Each row is a point. Each copy is the shape, with its points in the same order, stretched, turned, moved and blurred by noise. Say if it was mirrored as well.

Shape (7 x 3):
[[-0.7,-5.8,-1.3],
[2.1,1.0,3.5],
[-4.9,2.1,2.2],
[-0.3,-1.0,0.9],
[4.4,-1.2,1.4],
[-4.0,4.5,-1.3],
[-1.8,2.5,1.7]]
Copy 1 (7 x 3):
[[-5.5,-0.6,2.4],
[2.1,-3.2,0.8],
[3.5,0.7,6.2],
[-0.4,-1.0,2.3],
[-1.1,-3.2,-1.5],
[3.7,3.2,3.7],
[3.1,-0.1,3.3]]
Copy 1 is: only turned
Copy 2 (7 x 3):
[[-5.6,-0.2,-0.4],
[2.5,-3.3,0.5],
[0.1,-1.8,6.7],
[-1.3,-1.0,0.9],
[0.7,-1.6,-2.4],
[1.6,1.5,6.0],
[1.7,-0.7,4.3]]
Copy 2 is: only turned
Copy 3 (7 x 3):
[[3.7,-6.0,-2.6],
[-1.2,-3.2,1.9],
[4.0,-0.3,3.5],
[1.1,-2.8,0.5],
[-3.1,-4.5,-1.3],
[4.2,3.2,0.8],
[1.8,0.1,2.3]]
Copy 3 is: mirrored

Shape (11 x 6):
[[-0.1,-5.9,-6.3,1.7,-2.9,5.9],
[1.3,0.2,-6.3,-6.3,-1.9,3.2],
[-2.3,0.9,3.5,-1.2,-1.3,1.0],
[-1.2,-0.7,1.7,1.3,2.3,-1.4],
[0.0,3.5,3.2,1.7,-0.6,-0.1],
[3.3,-2.6,-4.3,2.2,-3.6,3.7],
[-0.7,1.1,3.2,1.1,-1.8,-1.7],
[-1.9,2.6,1.5,0.6,-1.2,-0.4],
[0.1,1.2,2.7,1.0,2.6,0.6],
[0.2,0.0,-2.7,-4.7,-1.4,-2.7],
[-4.9,3.5,0.8,3.2,2.9,-1.7]]
Copy 1 (11 x 6):
[[-8.8,-5.7,-0.1,1.0,2.5,-0.6],
[-7.0,-0.7,-4.2,-5.7,2.6,-3.0],
[-0.8,3.8,0.4,-0.4,-0.6,1.0],
[2.9,-2.0,-1.1,0.2,-0.4,0.9],
[1.5,3.0,-2.9,1.4,-3.0,2.1],
[-6.9,-3.4,-1.6,0.8,-2.2,1.1],
[1.6,1.4,0.0,1.5,-4.3,0.3],
[0.7,1.8,-2.0,1.3,-1.7,-1.1],
[1.0,0.4,-2.3,-0.4,-0.1,3.0],
[-0.5,-1.3,-2.6,-4.5,-0.6,-4.8],
[3.3,-0.2,-4.4,3.9,1.1,-1.8]]
Copy 1 is: only turned
Copy 2 (11 x 6):
[[3.7,-4.3,-8.6,3.9,-5.2,0.6],
[4.4,-4.7,-5.3,-2.0,6.1,3.3],
[-0.4,-1.7,1.4,-4.3,-0.2,-4.2],
[0.5,3.1,1.2,-0.6,-3.3,-0.8],
[-3.5,-1.6,2.5,-0.5,0.2,-0.8],
[1.3,-6.2,-3.7,6.3,-2.3,1.7],
[-1.3,-1.2,2.6,0.5,-0.5,-4.0],
[-2.0,-0.1,0.0,-1.2,0.7,-2.2],
[-0.6,0.8,1.8,-1.8,-2.4,0.7],
[3.6,-0.5,-0.7,0.1,4.9,-1.1],
[-4.4,6.3,-1.8,-1.6,-1.5,-0.5]]
Copy 2 is: mirrored

Shape (14 x 9):
[[-0.1,4.7,5.5,-4.2,3.0,1.1,-4.1,-1.1,-0.7],
[0.2,0.3,0.9,1.8,-0.3,0.0,-5.4,-1.8,0.5],
[1.4,2.7,-0.7,2.7,2.0,-2.0,0.9,-1.3,-0.9],
[0.4,0.7,-5.2,3.9,-2.3,-3.1,3.7,3.9,4.9],
[-2.5,-2.0,2.8,-5.2,-5.1,-6.7,6.1,-1.7,-1.4],
[3.7,-0.9,-3.3,-1.2,-0.8,-1.0,-0.1,2.6,1.8],
[-0.4,0.1,-2.7,1.3,-1.2,-0.6,0.5,0.0,-0.2],
[2.6,-2.0,-1.7,-1.9,3.7,-2.5,0.7,-0.5,-0.3],
[4.5,2.1,-0.6,-1.3,1.5,-1.3,-3.6,-3.4,1.8],
[1.8,0.5,3.7,0.0,-2.6,-0.8,3.2,-0.9,1.0],
[-1.4,-1.3,-6.5,1.6,0.5,2.7,-1.2,-0.9,3.2],
[3.4,0.4,0.7,-0.1,-0.8,-1.7,-2.1,-1.0,-2.0],
[-2.5,-5.0,4.0,1.5,2.0,-2.1,1.5,1.4,-0.3],
[-0.8,-1.9,-2.8,-0.7,6.4,-0.6,-3.4,-1.0,2.3]]
Copy 1 (14 x 9):
[[1.4,3.3,2.5,-0.9,-2.1,6.3,0.2,3.9,5.4],
[0.2,2.0,3.1,0.7,1.6,0.2,-4.0,-4.4,2.1],
[2.9,-0.2,0.9,-0.2,4.9,-0.1,2.9,-2.3,2.6],
[-4.0,-3.2,1.1,-0.1,4.6,-6.1,5.1,-5.8,-1.6],
[6.7,-1.3,3.4,0.5,-4.3,2.6,9.3,3.0,-10.4],
[-1.1,2.0,-1.4,-4.8,1.2,-3.4,1.7,-2.2,-2.6],
[1.0,-0.6,0.1,1.0,1.4,-3.0,0.7,-1.9,-1.2],
[2.5,-1.6,-1.0,-5.8,1.6,2.8,2.5,-1.7,-1.2],
[1.7,4.0,1.5,-4.0,-0.8,1.2,-0.2,-4.8,3.7],
[0.9,4.1,2.2,1.4,0.9,1.8,5.6,-1.6,-2.7],
[-1.9,-2.5,-3.6,0.7,-0.7,-4.5,-1.7,-5.7,1.8],
[2.8,3.8,2.7,-1.5,2.6,0.3,0.4,-2.0,-1.5],
[1.2,-3.3,2.0,-0.3,3.5,4.9,1.9,-0.5,-5.0],
[0.4,-4.8,-1.2,-4.0,-0.5,2.8,-2.2,-3.2,3.8]]
Copy 1 is: mirrored
Copy 2 (14 x 9):
[[-3.5,8.2,0.1,-0.5,4.3,-4.3,-0.6,-3.5,1.5],
[2.0,1.5,-0.9,-1.3,0.5,-2.7,-2.9,-5.7,-2.6],
[-0.7,-1.4,-3.1,2.7,-0.5,-0.6,1.7,-3.5,-1.4],
[0.0,-6.2,-5.1,5.3,-2.1,7.2,-1.5,0.6,-1.1],
[-1.1,2.3,7.9,1.9,-1.5,7.0,4.6,0.3,7.8],
[1.9,-0.2,-4.2,1.0,-0.7,0.1,-2.8,1.4,2.1],
[0.4,-0.9,-1.5,1.5,-1.8,0.7,0.6,-0.6,-1.8],
[0.9,-1.3,-1.4,-0.3,1.6,-2.6,0.1,0.8,2.2],
[0.2,0.7,-3.6,-1.2,1.1,-4.5,-3.7,-4.4,2.7],
[1.3,2.0,0.1,0.3,0.4,4.7,3.4,-2.9,2.1],
[-0.9,-3.8,-5.8,-2.1,-2.3,-0.9,-2.0,1.5,-3.6],
[2.5,1.9,-0.3,0.5,0.1,-2.4,-1.1,-3.7,1.1],
[2.9,-0.6,5.2,-0.2,4.0,2.8,3.8,-0.4,-2.0],
[-1.4,-1.5,-2.2,-2.1,3.1,-5.2,-3.2,0.6,-1.4]]
Copy 2 is: only turned
